Every row gives one point. A path goes straight from each point to the next, and from the last back to the first. The post is the endless flat space through its rows: a point in 2 columns, a line in 3, a plane in 4, and so on, so that a path can go around it. Count how often the path circles the post. Going back the other way cancels.
In the rows, zero is written as 128.

Post, one row:
[[138 135]]
Path:
[[157 140]
 [154 118]
 [131  98]
 [ 94 131]
 [ 83 140]
 [127 105]
 [182 106]
 [192 146]
 [157 102]
 [108 105]
 [118 137]
 [128 177]
 [191 158]
 [179 122]
 [157 157]
 [129 157]
 [112 144]
 [127 105]
 [148 124]
 [157 133]
 [154 159]
 [144 185]
 [186 157]
 [171 105]
 [134 118]
 [114 135]
 [123 167]
 [123 140]
 [124 126]
 [139 110]
 [184 128]]
Times around: 0

Post, 3 rows:
[[153 132 121 120]
 [145 117 129 136]
 [ 67 129 155 129]]
Path, 27 rows:
[[124 142 127 142]
 [130  84 124 164]
 [120 105 119  89]
 [113  79 163 155]
 [ 79 134 137 108]
 [ 47 107 134 161]
 [ 66 165 165 152]
 [122 133 173 151]
 [128 125 162 135]
 [ 74 191 148 113]
 [ 91 157 127 106]
 [121 156 103  76]
 [145 102 132  98]
 [133  96 131 129]
 [130 134  99 100]
 [109 113 146 180]
 [103 124 163 165]
 [112 116 172 132]
 [148 123 150 106]
 [113 183 144 101]
 [133 118 134 161]
 [145 138  98 115]
 [ 83 185 137 125]
 [142 169 155  97]
 [ 94 102 157 112]
 [ 93 117 175 118]
 [105 119 159 152]]
Times around: 0

Post (7 x 8):
[[160 152 117 112 121 134 161 119]
 [115 123 161 165 115 153 115 120]
 [149 137  86 139 117 126 188 137]
 [108 135 118 156 197 115 105 118]
 [136 125 134 142 134  84 149 140]
 [127 111 131 125 119 145 105 141]
 [ 97 140 121  89 147 133 137 153]]
Path (33 x 8):
[[141 139 162 147 105 106 130 133]
 [ 80 166 106 143 149 119 149 130]
 [108 117 158 129 136  64 139 145]
 [129 123 143 128 116 154 152 117]
 [158  91 154 172 144 153  95 129]
 [114 155 125 156 186  95 141 161]
 [139 149 152 123 130 114  95 125]
 [153 144 133 131  94 132 111  92]
 [119 146 110 117 139 145 110  97]
 [ 82  93  72 159 104 173 177 160]
 [106 119 131 127 200 151 110 111]
 [163 137  76 166 150 159 176 124]
 [183 144 122 190 112 123 134 124]
 [ 77 182 122 129 210  84 150 121]
 [101 106 119 126 190 122  60 113]
 [ 99 109 116 190 127 110 149 129]
 [127 145 119 126 120 144 135 128]
 [152 178 122  89 128 151  98 132]
 [142 132 136 133 184  67 123 161]
 [131 111  97 106 172 135 121 175]
 [145 150  56  56 137 118 179 175]
 [135 187 170 106 130  83 112 115]
 [ 90 140 111 112 129 160 143 116]
 [ 92 135 102 118 129 124 140 129]
 [133 138 103 133 131 112 148 139]
 [138 170  90 132 136 176 128 149]
 [172 108 158 138  97 138 113 132]
 [154 155 172 117 168 107 150 117]
 [175 100 122 190 119 128 158 128]
 [148 111 143 147 155 112 134 104]
 [119 146 161  45 116 151 171 136]
 [162 152 115 146 156  95 183 121]
 [207 134  81 180 157 108 108 127]]
Times around: 2

Post:
[[160 129 129 156  64 157 143 155 177 119 153]
 [152  84 129 157 108 151 133 151 100 181 154]
 [106 132 148 124  80 134 125 125 136 146 102]
 [ 95 190 147 182 135 145 147 127 128 105 161]
 [101 120  98 120  83  89 129 112 129 156 122]
 [ 99  98 114 103 150 125  96 118 138 124 130]
 [149 112  75 103  97 160 153 122  96 120  86]
 [126 139 148 132 121 126 139 120 154 144 116]
 [131 165 128 124 114 155 120 164 162 111 115]
 [122 135 148 113  88 126 125 124 132 151 145]]
Path, 24 rows:
[[ 89 172  86 140  80 145 138 139 154 128 124]
 [155  94 167 183 129 104 154  97 174 188 164]
 [ 85 165 182 120 100 133 113  91 151 130 138]
 [144 111 104 122 108 137 182 141 101 189 133]
 [129 126 129 136 155 140 154 122 120 120 105]
 [138 118 134 137 104  94 120 128 152 121 155]
 [144 166 155 143 137 146 122 107 138 160 149]
 [117 133 126 154  32 149 116 123 105 121 156]
 [196 143  89 171 133 161 209 152  87 104 108]
 [129 139 153  80  73 170 119 158  85 161 153]
 [113 146 118  88  79 133 129 155 122 126 114]
 [141  83 144 107 142 117 132  99 143 126 152]
 [143  56 151 164  67 106 128  96 160 181 105]
 [141 155 107 139 140 142 152 118 187 131  66]
 [114 145 144 168 100 162 178 132 155 117 149]
 [149 142  93  99 137 115 160 121 138 135 140]
 [115 167 122 173  63 121 145 152 151 170  86]
 [143 120  93 114 110 155  93 136 112 109 124]
 [159  72 184 151 156 166 127 158 141 144 145]
 [ 84  84 162 168 119 119  92 140 111 146 123]
 [119 123 138 153 126 136 136  79  90 142 110]
 [161 130 121 155  65 161 154  99 175 142 164]
 [ 74 113 120 130 112 109  92 121 156 190 124]
 [140 185  66 131  87 114 146 131 152 123 124]]
Times around: 1

Post, 13 rows:
[[120  86 132 132 102 133 119 138 143  98 115 148 177 152]
 [105 153 118  94 164 139 112  84  76 122 136 128 115 161]
 [126 101 140 109 172 110 130 138 136 117 131 142  93  97]
 [126  90 145 113 117 101 109 119 157 116 150 194 140  90]
 [107 133 114  94 129 114 119 150  93 138 131 120 137 131]
 [134 155 126 149 127 137 127 148 108 107 129 103 148 118]
 [183 139 119 118 135 115 101 172 125 153 139  83 148 138]
 [122 110 103 125 178 139 126 142 143 125 158 164 128 117]
 [154 158 100 110  89 173 156 111  99  98 104 111 126 159]
 [145 126  87 130 143 114 101 122 107 138 109 109 160 118]
 [124 114 115 158  94 159 114 133 121  97 108 148 110 112]
 [134 163 121 162  82 116 128 135 147 122  89  95 141 126]
 [153 136 124 114 129 142  98 130 157 139 123  89 157 102]]
Path, 26 rows:
[[134 143 179 128 125 146 106 102 119 101 119  90 134 135]
 [118 150 125 128 106 109 123  91  92 116  96 144 113 103]
 [150 148 139  78 151  85 120 172 162 153 152 144 114 121]
 [ 65 161 100 139 180 125 105 140 101 135  94  50 141 156]
 [ 82  90  90 130 131 167  71  91 130 134 166 163 111  84]
 [141  92 126 130 131 139  73  73  60 126 103 124 128 178]
 [115 141 115 110 125  68 137 113 121 159  73 155  74  77]
 [ 98 150 164 114 179  25 119 162 100 132 119 148 131 112]
 [137 134 118 169 116  61 130 165 142 112 119 125 183 135]
 [164 148  87 173 118 150 161  74 154  79 133 127 149  93]
 [160 138 147 116  92  86 113 158 110 179 169 128 118  88]
 [194 125  97 129 106 108 128 148 112 149 159 127 132 108]
 [104  40  95  58 152  93 117 175 119 144 123 149 132 140]
 [131 188  95  78  90 106 187 122 149 113 120 140 160 160]
 [160 156 154 125 139 152  87 155 155 145 156 111 139 144]
 [120 106 126 126 147 136 127 100  82 100  90 139  91 121]
 [123 195 101 119 112 150 126  76 125  89  86 129 171 159]
 [114 108 131 110 150  98 145  93 160  80 109 144  97 165]
 [147  64  85 135  99 105  77 128 129 147 126 175  85 101]
 [165 129 151 135 116  78 109  99  93 149 109  99  99 153]
 [157 112  98 118 153 165 101 147 103 153  95  99  90 132]
 [149 180  65 113 111 136  99  98 109 135  92 122 159 184]
 [114 182  81 173  97 101 132 123 132 100 113 120 136 145]
 [ 61 164  97 184 171 129 134 116 108  95 124  83 107  63]
 [162 131 170  98 128 114 134 147 120 137 152 111 105 127]
 [151 114 133 128  99  87 101 156 107 145 137 171 121  97]]
Times around: 3

Post (17 x 18):
[[117 148  93  92 145 129  83 129 155 162 110 103  81 118 168 191 125 131]
 [126 119 134 115 131 130 134 134 188  78 106 149 158 135 166 101 124 134]
 [155 139 110 129 112 156 110 151 181 173 137 153  97 118 110 146 141 116]
 [119 135 128  82 122 144 105 137 146 145 120 144 120 128 157 133  89  83]
 [145 152 137 154 122 172 166 117 147 130 148 102 162 135 121 157 120  88]
 [196 150 142 123 150 157 143 123 123 156 135 136 151 123 154 139 145 152]
 [120 133  72 103 129 136 148 112 156 115 112 135  90 137 126 172  74 131]
 [122 145 107 121 149  89  85 152 151 129 130 108 132  83 144 151 141 160]
 [141 128 153 142 141 111 118 114 142 108 125 141 110 147 122 163  90 139]
 [ 93  97 121  97 119 144 115 125 159 141 107 138 160 101 106 122 145 124]
 [145 126 107 172 102 137 146 109 171 134  95 130 133  99 170 129 115 140]
 [115 124 123 110 118 155 101 106 104  93 149 149 120 162 129 127 126 147]
 [154  94 140 137 122 140 128 123 121 119 145 108 124 135 100 125 145 104]
 [119 128  86 152 144 114 108 156 125 146 101 118 142 116 123 169 153 165]
 [135 110 139 178 152 170 172 114 128 120 173 205 119 124 154 127 141 128]
 [172 127 184 167 101 127 122 144 112  86 111  91 128 117 137 167 118 157]
 [132 141 123 127  88 101 143 132 182 144 106 145 107 114  89 150 150  76]]
Path, 29 rows:
[[126 119 137 133 123  86 103  96 161  69 119 122 104 120 102 181 149 118]
 [157 141 141 122 151 189 161 122 136 123 154 178 113 163 123 149 122 102]
 [139 136 150 188 121 134  93 171 124 115 130 136 132 179 103 131 176 133]
 [131 114 162 149 116 162 157 109 143 133 133 145 127 124 157 126 124 160]
 [141 164  57 121  97  90 137 112 125 133 143 144 120 138 151 126 103 149]
 [146 126 138  58 156  68 103 143 161 112 107  84 115 154 133 167  89  75]
 [148  94 180 126  65 146  61 185 120 110 115 203 106 161 102 127 105 166]
 [124  79 158 127 132 111 142  98 147 122 115  79 147 144  87 134 103  83]
 [109 140 130  84 132 182  65 137 141 158 156 141 114 158 139 158 133 138]
 [125 131 107 127 122 159  92  99 152 146 151  79 162 150 116 156 138 125]
 [ 52 124 128 154 134 146 123  97 128 145 174 148 149 105 111 154 148  56]
 [138 165 135 134 140 161 115 130 122 127 109 110 166  99 186 145 160 140]
 [135 116 172  99 148 129  80 157 153 142 135 111 121 127  93 148 112 139]
 [ 67 101  98 158 103 159 106  71 170 145 150  96  83 144 167 132 180 121]
 [ 90 141 109 148 119 114 160 114 153 137 115 104 118  86 163 180 121 128]
 [ 69 116  94 123 110 112  95 156 137 131  89 146  82 126 109 137  81 137]
 [126  98 108 129 105 120 135 123 176 129 119 141  83 106 108 144 112 137]
 [138  91 140 160  68 106  91 138 199  91  99 124 113 125 129 130  75 137]
 [143 148  87 110 104 130 106 133 113  96 139  91 122 100 158 145 151 134]
 [118 136 136 123 183 157 114 177  76 112  90 152 148 144 162 173 131 153]
 [153 171 100 249  88 175 140 145 128 135 178 110 135 144  94 127 151 122]
 [166 184  83 162  76 112 142 125 159 189 142 175 116 108 150 108 171 128]
 [130  97 137  65 107 114  95 117 147 153  94  87 146 105 124 150 140 163]
 [131 132  96 154 151 215 149 137 118 114 144 118 153 157 149 150 136 201]
 [122 157 127 187 113 145 140 143 129 124 139 204 150 132 172  91 118  93]
 [138 157  74 121 158 191 134  93 119 126 112 132 136 177 135 152 122 156]
 [139 148  78 181 122 166 188  68 107 136 132  78 114 148 152 145 155 152]
 [122 147 150 159  74 150 183 132 131 135 109 196 150 158 131 123 103  89]
 [169 109  73 170  85 123 171 129 131 125 122 158 102 106 167 145  88 128]]
Times around: 3

Post (17 x 18):
[[117 137 121 143 164 158 126 104 112  89  93 145 107  64 140 181 103  88]
 [168 118 105 157 114 118  83 134 125 131  73 104 145 140  73 132 125 118]
 [141 138 143 137 132 120 118 154 142 116 108  93 109 133 133 112 136 159]
 [163 139 101  68 140 106 129 128 134 103 138 123 166 145 139 106 125 149]
 [107 152 118 157 141 154 150 126 119 153 141 126 132 116 139 115 129 108]
 [156 108 113 112 144 141 104 122 116 145 100 128 110 161 160  89 142 131]
 [136 131  81 160 128 154 129 110 118 129 175 149 111 137 112 151 122 123]
 [101 116 136 127 112 142 122 143 128  95 114 155 134 165 140 103 175 138]
 [124 131 122 121 149 133  81 130 131 149 145 124 118 117 121 133 155 103]
 [136  93  99 121 154 109 121 152  85 106 140  97 142 149 123 107 178 148]
 [145  97 106  74 167 155 111 163 112 107 114 123 146 141 140 107 103 146]
 [165  92 125 154 140 126 135 146 154 162  94  94 137 145 100 155 145 113]
 [121 149 128 117 110 112 112  69 106 115 166 134 144 138 115 130  71 144]
 [107 171 105 111 142 117 161 158 115 127 119  98  87 156 157 128 128 116]
 [109 119  95 109  63 119 105 152  88 176 157 113 176  62 132 162 152 146]
 [139 119 139  99 123 166 125 115 135 123  96 129 120 147 110  81 146 140]
 [125 109 108  90 166 112 109 141 124 121 122 172 123 144 121  90 132 149]]
Path, 26 rows:
[[ 98 106 208 164 154 140  56  93 154 147 140 133 115 130 146  80 134 169]
 [138  66 137 155 183 166  98 118 139 118 108  83  80 135 152 141 122 130]
 [153 115 114  99 107  93  77 121 142 112 156 119 134 114 111 149 133 116]
 [103 106 180 113 151  48 122 168 135 126 112 105  75 159 117 117 183 169]
 [162 113 110 107 189 118 149 131 116 157  66 112 129 113 135 129 195 109]
 [151 190  76  84  97 133 111 134 149 153 114  92 157 114 124 165 105  96]
 [126 104 147 127 111 174  57 132 161 124  76 152  80 136 103 137 116 120]
 [140 150  90 116 143 138 101  87 102 142  92 121 113 152 106  73 128  97]
 [108  89 118 148 113 164  91 117  91  98  75 174  95 199  61  99 140 175]
 [156 107 107  79 186 114 173 103  88 125 145  93 140 144 144 138 106 132]
 [168 101 174 136 131 138 135 138 127 107 103  83 161 134 112  77 121 148]
 [136  59 115  89 113 175 135 140 108  65 106 128 134 165 115  86  94 174]
 [131 121 111 134 154 154 138 122 136 110 120 120 119  90 163  81 166 179]
 [107 174 133 111 120 124 124 104 113  98 105 131 158 127 140 127  92 145]
 [101 169 135 118 182  94 126 119 107 131 129 174  46 104 122  95 123 148]
 [ 82 148 151 129 131 120 129 174 109 111 149 155 114 119  77  68 168 130]
 [126 114 161 150 112  93 109 155 145  77 131  85 112 151 122 111 172 145]
 [126 150 138 100 161 145 106  83  90  52 182 130 127 163 139  73 143 142]
 [138  88 117 116 124 135  95 163 108 149 132 145 182 172 117  83 137 188]
 [149 115 114 117 117 166  92 164  95 143  36 121 132 118 128 119  81 182]
 [130 116 130 154 187  94 127 104 140  87  71 163 106 141 117 162 200  66]
 [129 138  51 109 115 164 127  85  80  79 146 133 176 166 167 127 134 137]
 [156 108  93  96  98 145 104 123 152 108  62 129 132 132 132 146 110 125]
 [ 78 137 110 105  93 115  94 109 104 107 171 144 125 161 125 149 163  87]
 [164  86  89 114 110 122 103 121  90 152  92 164 149 157  92 105 141 113]
 [120 140 131 153 112 216 130  75 108 108 136 152 160 136 136 162 124  86]]
Times around: 1

Post (17 x 18):
[[141 128 163 112 123  98 138 159 153  92 161 112 147  80  78 132 143  75]
 [174 126 142 127 105 122 119  75 112  95 146 131 133  81 103 146 128  92]
 [148  93 115 174 107 169 122 112 151 119 152 136 107 119 185 120  96 174]
 [ 89 127 168 123 128 109 136 213  87 125 115 140 134 163 183 147 161 130]
 [111  92  99 126 128 160  76 147 125 113 124 152 133 128 144 141  85 182]
 [124 118 128 135 111 154  95 160 114 165 123 154 163 144 177 114 130 152]
 [148  89 116 120 153 146 127 106 136 130 154 120 130 107 131 140 138 151]
 [145 111 129 170 119 123 144 106 106 134 145 127 150  95 114 127 104 114]
 [164 144 132 137 135 101 133  98 148 123 125 108 123  77 130 130 103  86]
 [147 140 129 141 124  92 118 103 131 139 182 123 107 124 116 118 131  70]
 [ 95 162 144  73 160 121 184 131 141 105 155 133 138 125  99 117 141  80]
 [144 121 169 123 126 120 127  87 124 139 155 105 132 130 105 136 110 121]
 [121 140 141 130 121 127 128 191 117 127 110 166 151 188 156 152 144 180]
 [ 96  83 106 158  98 144 117 119 149 126 117 138 143 124 147 143 145 153]
 [146 135 145  78 127 118 169 139 119 131 136 118 114 137  80 141 139  66]
 [150 149 155 109 174 128 165 128 128  85 114 128 139 146  89 113 141  66]
 [120 157 128 105 114 106 129 134 119 109 135 109 112  92  96 105 145 112]]
Path:
[[196 116 174 183 109 150 163 104 123  70  85 150 179  52  82 169 136  90]
 [147 163  91 107 114 136  78 146 163 128 148 138 110  86 139 130 126 159]
 [129 122 116 105 132 116 100 150 140 129 122 153 156  69  76 118 160 105]
 [153 113 124 122 113 127 159 123 104 128 158 159 152  78 103 103 134  61]
 [118 189 115 100 109 121 107 134 141  92 148 131 102  84 153  65 115 103]
 [103 101 131 119 105 139 130 148 165  72 121 152 114 126 138 112 145 137]
 [118 131 164  97 123 161 163 132 141 127 126 151  84 145 202 140 131 151]
 [139 135 146 118 127 121 145 128  92 151 135 145 132  89 143  82 161  93]
 [169 186 132 111 191 150 132 111 169 135 155 170 115 198 143  92  87 152]
 [ 81  77 190  88 129 120 145 176  87 143  74 125 151 117 118 198 142  97]
 [109 113 132  96 152 153 137 122 106 127 171 165 112 189 132 116 154 107]
 [135 113 119 104 122 165 126 136  97  76  61 140 107 146 143 128  77 133]
 [ 77 125  97 158 146 105 130 170 168  58  67 123 163  94 133 131 110 119]
 [ 90 123  77 133 129 178 167 124 136 109 142 165 174 157 102 142 156 116]
 [152  93 168 169 134 124 150  86  74  62 135 116 119 104  81 162 135 121]
 [128 140 172 122 172 124 143 159 100 126 114 174 114 211 154 125 122  81]
 [119 157 131  93 138 123 150 144 127 100 116 173 136 122  81 136  94 137]
 [117 153 136  60 154 132 124  97 123 159 141 154  71 158 169 119 108 194]
 [144 100 134 140 112 103 150 166 126 114 131 118 150  95 141 148 122 121]
 [114 122 159 168  98 110 125 152 154 125 168  83  88  95 211 103 134  89]
 [118 100 190 173 109 134 157 102 163 152 178  88 148  89 169 112 144  92]
 [120 131 116 124 108 133 101 166 100 102 124 147 131  88 103 105 185 134]
 [126 112 130 154  69 108 155 126  98 163 137 162 120 133 109 110 162 109]
 [129 139 124 168  54  61 113 182 156 105 152 153 128 111 150 151 117  68]
 [187 104 128  87 137 134 138 126 131 149 141  99 108 143 134 182 130 108]
 [ 91 154 103 145 120 118 156 172 168  98 113 127 149  83 112 106 145 119]]
Times around: 3

Post (17 x 18):
[[125  93 139 143 140 114 117 153 117 132 166 112 132 120  95 136  56 112]
 [ 99 168 127 165 149 114 110 136 115 203 140 153 133 129 168 166 144 131]
 [ 87  99 118 164 121  97 149 155 135 130 134 139 112 133 116  96 121  91]
 [138 165  99 129 140 103 103 130 117 158 123 159 118 141 138 156 128 121]
 [133 124 128 150 140 131 171 110 129 111  82 141 103 102 131 153 153 120]
 [126 123 127 122 112 119 146 121 148 111  95 101 103  85 146 118 151 126]
 [100  88 111 126 130 124 126 158 128 164 134 152 135 156 133 126 128 133]
 [158 164 129 157 142 154 129 151 122 173 123 118 116 146 121 155 133 138]
 [125 155 142 126 144  83 203 104 153  97  66 121 130 106 130 142 131 129]
 [113  97 118 140 110 129 140 119  90 135 171  93 139 155  83 121 122 111]
 [156 107 135 144 166 138 153 155  98  80 134  86 170 109  83  98 127 106]
 [131 118 131 111 150 140 185 113 139  86  84  80 131 108 114 120 112  78]
 [112 150 142 130 103 112 123 165 100 191 133 153 105 153 143 163 157 111]
 [142 129 147 120 117 138 147 134 118 127 128 125 155 133  81  98 105  97]
 [159 106 167 129 166 141 145 114 128  58 127  89 149 140  97  99 105 109]
 [ 69 128 106 145 114 134 120 164 158 151 153 155 112 158 124 143 149 117]
 [114 142 106 144 113 136 143 162 114 148 151 160 116 121 181 146 137 134]]
Path (25 x 18):
[[133 137  69 106 107  89 133 130  82 105 120 131 159 105 127 106 108 102]
 [123 110 104 168 106 196 189 203 114 139 124 121 113 128 153 161 176 110]
 [121 108 109 126 153  99 150 100 137  88 116 125 101 131 165 147 136 122]
 [149 179 106 153 114 141 196 150  97  81 149 157 132 116  88 111 209 129]
 [158 115 217 120 120 205 162 134  54 114 135  76 143 150  81 126 128 110]
 [132 108 144 166 130 141 142 126  86  91 131  95 147 110 131 111 135 124]
 [107 168 170 167  95 117 202 153 132 156 111 145 149 156 137 114 189 120]
 [166 179 155 121 117  90 157 119 151 120  62 131 121 143  84 144 108  97]
 [137 165 106 149 169 173 147 168 151 125  96 144 118 167  96 156 131 116]
 [123 152  94 150 173  95 156 108 123  68 151 137 133 132 138 137  95 134]
 [109  80  54 173 142 193  75 133 127 161 158 112  84 139 114 127 184 106]
 [146 105 134 193 131 135 166 189 122 114 151 172 132 112 112 139 100 123]
 [ 97 138 126 148 172 102 112 123 153 126 109 118 170 107 146 120  82 124]
 [141 134  89 149 155 165 139 167 131 117 113 111 114 117 104 120 126 113]
 [108 125 104 146 129 145 107 146 133 140 177 139 125 118 155 106 111 118]
 [133 164 142 170 144 107 157 132 138 162 157 162 115  88 185 154  73 103]
 [136 146  96 133 164  70 143 159 117 105 101 176 171 109 117 112 128  87]
 [126  44 137  85 169 175 126 103 122  73 124  74 140 145 126 142  46 114]
 [103 144 166 145 199  99 149 157 131 104 149 111 195 111 114 107  65 153]
 [102 126 116 133 131 118 131 118  76 192 153 101 113 151 113 171 144 113]
 [ 71 121 111  85  69  89 190 114  84 125  78  95 144 130 105  82 174  78]
 [139 109  80 157 127 115 151 123  70 125 137 108 137 134  97 177 136 130]
 [152 167 122 165 130 147 163 105 121 165 110 145 128 141 133 139 159 116]
 [117 138 149 147 132 148 149 150 139 135 138 159  48 145 109 166 138  67]
 [110  84  72 124 136 194 110 127  68 154 182  91 134 118 160 140 128 109]]
Times around: 0
